Each row is a point. Examples show where two turns around zero, p and q, send a point. Write where each new point lands after one turn and then the other. Backwards means that the second turn is done in reverse. Each puzzle has new turns, and all numbers are rounded.
In the rows, 128 means zero.

Turn p:
[111 128] => [136 143]
[114  80] => [ 93 164]
[160 177] => [155  76]
Turn q:
[177 104] => [166  88]
[ 74 137] => [ 80 155]
[133 143] => [138 140]
Where do these land?
q, then p backwards: [113  88] => [170 120]
q, then p: [129 189] => [167  81]
p, then q backwards: [141 106] => [104 119]

Turn p:
[186 133 103  88] => [161 104 142 189]
[ 85  79 132 128] => [ 85 155  87 125]
[153 163  81  82] => [186 145 149 174]
[138 133 132 174] => [105 115 161 106]
[100  72 183 134] => [ 78 109  68 105]
[133 172 139 143] => [154 118 153  98]
[101 144 126 147] => [127 149 136  99]
Turn q:
[107 140 118 140] => [107 147 128 134]
[176 147 123 152] => [163 154 131  91]
[112 102 168  90] => [117  70 111 140]
[ 99  89  99 110] => [118 114 158 176]
[ 96 129  96  84] => [123 130 115 190]
[179 161 163 193] => [140 155 126  37]
Where do these land?
q, then p: [136 137  64  91] => [120  99 193 106]
q, then p: [129  67 161 138] => [ 94 108  71 135]
q, then p backwards: [ 94 165 146 143] => [ 92  88 136 141]
p, then q: [142 109 184 128] => [132 109 167 170]
q, then p: [139 161  84 139] => [166 118 165 109]

Turn p:
[ 97 177 112  54 148 118] => [149 126 102 109 201 180]
[134 146 141 133 151 125] => [144 147 122 147 137 125]
[113  81 136 178 155 136] => [ 94 153 173 160  98 119]
[130 117 145 167 110 118] => [140 131 151 129  90 111]
[176 146 110 139  92 159] => [133  81  95 135 115  86]
[119 120 125 124 103 154] => [117 103 141 113 136 112]
[127 111 155 144 127 122] => [129 150 145 123 111 113]
[128 123 113 164 125 105] => [134 122 138 145  90 142]
[128 131 115  48 141 115] => [113 139  85  91 173 164]
Turn q:
[140 123 172 106 133 101] => [124 134 125 172  99 105]
[116 118 111 159 141  98] => [160 100 122 129 153 116]
[116 133 116 164 141 111] => [146 106 109 124 156 119]
[131 112 109 125 134  94] => [159 109 142 128 121 112]
[123 175 114  97 122 128] => [100 107 116 100  93 132]
[123 160 131 101  82 121] => [117 117 112 125  81 163]
[161 105 115 161 135 225] => [111 209 141  87 185 146]
[114  98 156 111 136 147] => [107 142 158 159 137 130]
Where do these land?
p, then q: [134  87 145 117 145 157] => [110  77 118 142 128 125]
p, then q backwards: [ 96 100 124 164 142 150] => [107  97 144  85 141 140]
q, then p: [156 172 110 115 141  96] => [119 106 105  84 106 158]
p, then q backwards: [146 149  94 104 104 103] => [116 165 110 151  98 109]
p, then q backwards: [163 183 114 131  99 118] => [132 145 117 162 115  68]
p, then q: [ 92 107 156 104 143 157] => [ 85 105 121 152 128  94]
p, then q: [109  99 154 162 122 116] => [115 133  98 161 102 148]
